Each row of a before or after table is a point. The points were changed in one or more steps. Then noise was added and the rows were shuffled. The steps act on columns, c1 being the first. What was done? A step turns or swaps two columns, mirrors them in a line or flattens them onto one, adds a multiple of one to another, or multiplies or shifts one. Angles are multiples of 10 degrees, from the lower column toward the higher: turns from -170 to 170, lines from 10 to 170 but not 90. Use the fewest steps. Two steps may share a column if one is a turn and the other turns, adds or multiplies; they go together, in the order done. Otherwise the lowest column goes first.

Before (8 x 2)
[[ 23  -1]
 [-76 -44]
 [-38 -18]
 [ 31 -32]
 [-39 -44]
 [ 34 -25]
 [ 18 -14]
 [ 52 -14]]
After (8 x 2)
[[ 32  16]
 [ 15  24]
 [-96  43]
 [-59  46]
 [  3  -2]
 [ -3  16]
 [ 10  33]
 [-58  17]]
Steps: shift c1 by -20; multiply c2 by -1

Before (11 x 6)
[[ 12 -31   6  16 -41   1]
 [-24 -62   9  10 -11   5]
 [ 14 -20  34 -69  15  20]
 [ 52 -63  49  27  38 -17]
 [ 20  -1  15  15  23 -48]
 [ 57  46 -35  14  19  19]
 [-31  21 -14  46 -11 -45]
 [ 54  80  24 -19 -28  11]
 [-50  50 -37 -26 -26  85]
 [-10  18  41   0  -4  61]
 [-29 -30 -71   3 -20 -41]]
After (11 x 6)
[[ 10 -34  -1  -9 -42   7]
 [-20  24 -43  31 -41  20]
 [-33  49  82 -34  -2 -10]
 [  9 -24   6 -42  58 -33]
 [ -5  18  43  -2   0 -69]
 [ 36  82 -14 -33  -7 -66]
 [ 37  45  27  29   4   6]
 [ 18   3 -49  24  11   0]
 [-20 -28 -13  -9 -19  93]
 [ 34 -66 -27  47  14 -10]
 [-14 -62   9  -3 -18  16]]
Steps: multiply c1 by 0.7; add 0.5 times c2 to c3; turn c3 and c6 by -110 degrees; turn c4 and c5 by -40 degrees

Before (11 x 11)
[[-46  -2  -7 -43  62 -22  69   6  24  12 -74]
 [ 58  40   4 -24  27  69  48  -5  10 -28   6]
 [  4 -28  24  50 -29  67 -14  44   3 -43  45]
 [ 18 -15  -5  77 -20  35 -60  12 -19  -4 -20]
 [ 38 -62  36  43 -60 -16 -48 -17 -20 -38  24]
 [ -2 -14 -11 -55  -6  26  17  20  46  31 -54]
 [-18 -29  31  39 -35  58 -35 -36 -30  12  28]
 [-43  29 -47 -26 -18   4  25  -6  22 -15 -38]
 [ 19  -5  35  17 -55  27 -11  34 -88   7  28]
 [-32 -40 -58 -64  30  23  44  -3  -5 -15 -80]
 [ 15  18 -25 -32  48  40 -18  21  12 -10  40]]
After (11 x 11)
[[-52   5 -45 -30 -13  -9  21 -25 -35 -17 -37]
 [ -5  -1  21  80 -23  69 -13  -8  20  -4 -22]
 [-31   8  16 -34  20  42  18  52 -21 -16  42]
 [ 35  57  18  16 -66  26  15 -11  79   6  24]
 [ 19 -19   4  46 -54  55  45  15  12 -43  49]
 [-55 -29 -30 -66  29 -22  46  18  30 -22 -76]
 [-14 -20 -46 -44  41 -69  26  37 -18  10 -74]
 [ 36 -34  36  44 -40  27 -40 -48  50 -43  29]
 [ 36  -1 -20  43 -11  64  20 -48  41  17  24]
 [ -9 -38   2 -51 -17   7  29  12 -27  31 -56]
 [  5  26  62 -28  24  13  80  16 -37 -26   7]]
Steps: swap c1 and c3; mirror c2 and c9 in the line at 160 degrees; turn c5 and c8 by 40 degrees; turn c6 and c7 by 50 degrees

Before (12 x 18)
[[ -4  12  39 -35 -31  15   3  15  -5   7 -16 -74  28 -27   3  21  12  46]
 [ 13  -2 -16 -27 -23   4   3  19  18 -10  26  39   9  19 -22  -3  -6 -15]
 [ -8   4  -5   5  31 -29 -55  -5  -1  31  26  27  10   9 -25  17  16   7]
 [-16  -9  18 -12 -24 -25  -5  10  -4  18  23  24  20 -69 -28  -7  -4  33]
 [ 14   5  15 -65  -8 -28 -14  11  -3  31  25  10 -22  21  34  20   3   7]
 [ 20 -16 -20  -9 -24 -23  -9  -6  12   3  29  -8   5  18  66  11 -22 -10]
 [ 85  -5  -7   7 -36  -4 -11  -5  -8  37   3  29  28 -46 -30 -17   0 -21]
 [  7   6  19  -6 -23  -8  -1  38 -14   7   0  11  -2   9   9   3 -31 -11]
 [-17   6  -7   4 -28 -21 -11  -3 -46 -86   5 -46  11  23 -11   2  12  34]
 [-13  18  17   7  45 -23  -6  15 -10  15  30 -20 -52 -19  28  22  22   6]
 [-17 -15  -9   7  -8  -8  -5  12 -30  36  15 -72  23  15 -19 -10  20  43]
 [ -8   7  -2  -9 -16 -18   2   8   7  26  12  37  29  20   5 -38  12 -21]]
After (12 x 18)
[[ 85  -4  17   5 -36   8 -11  -6  -8  37  26  35   8 -45 -31   4   0 -21]
 [ 14  -4  13 -27 -21  21   6  22  18  -8  11  44  -9  19 -23 -11  -7 -15]
 [-14  18 -26   8  46 -29  -6  15  -7  18 -43 -17 -28 -19  28   3  20   4]
 [ -9   8  34 -11 -14   2   4   7   7  23  28  52   4  22   5  15  12 -19]
 [ -9   4 -11   4  32 -15 -54  -6  -1  31  13  43  -6  10 -26 -13  14   9]
 [-16 -10  -4 -11 -23 -13  -2   9  -5  19  23  39  -2 -69 -28  20  -5  34]
 [ 15   2 -26 -65  -8 -22 -14  12  -4  30 -17  22 -18  20  33   3   4   8]
 [  7   4 -12  -7 -25  -2   1  41 -16   6   0  16   0   7   8  14 -31 -12]
 [ 20 -14   1  -7 -24 -23  -9  -6  12   2   8  -3  -8  17  65 -23 -21  -7]
 [ -5  13 -36 -34 -29 -16   3  16  -4   6  24 -95  15 -29   3  24   9  45]
 [-17 -16  12   3  -7 -39  -5  11 -32  34  22 -84   1  16 -21  -2  19  42]
 [-18   7   3   7 -26 -39  -9  -2 -47 -84  11 -46   2  21 -13  -6  12  33]]
Steps: turn c3 and c16 by 120 degrees; multiply c12 by 1.3; turn c6 and c12 by -20 degrees; multiply c11 by 0.4; turn c11 and c13 by -70 degrees
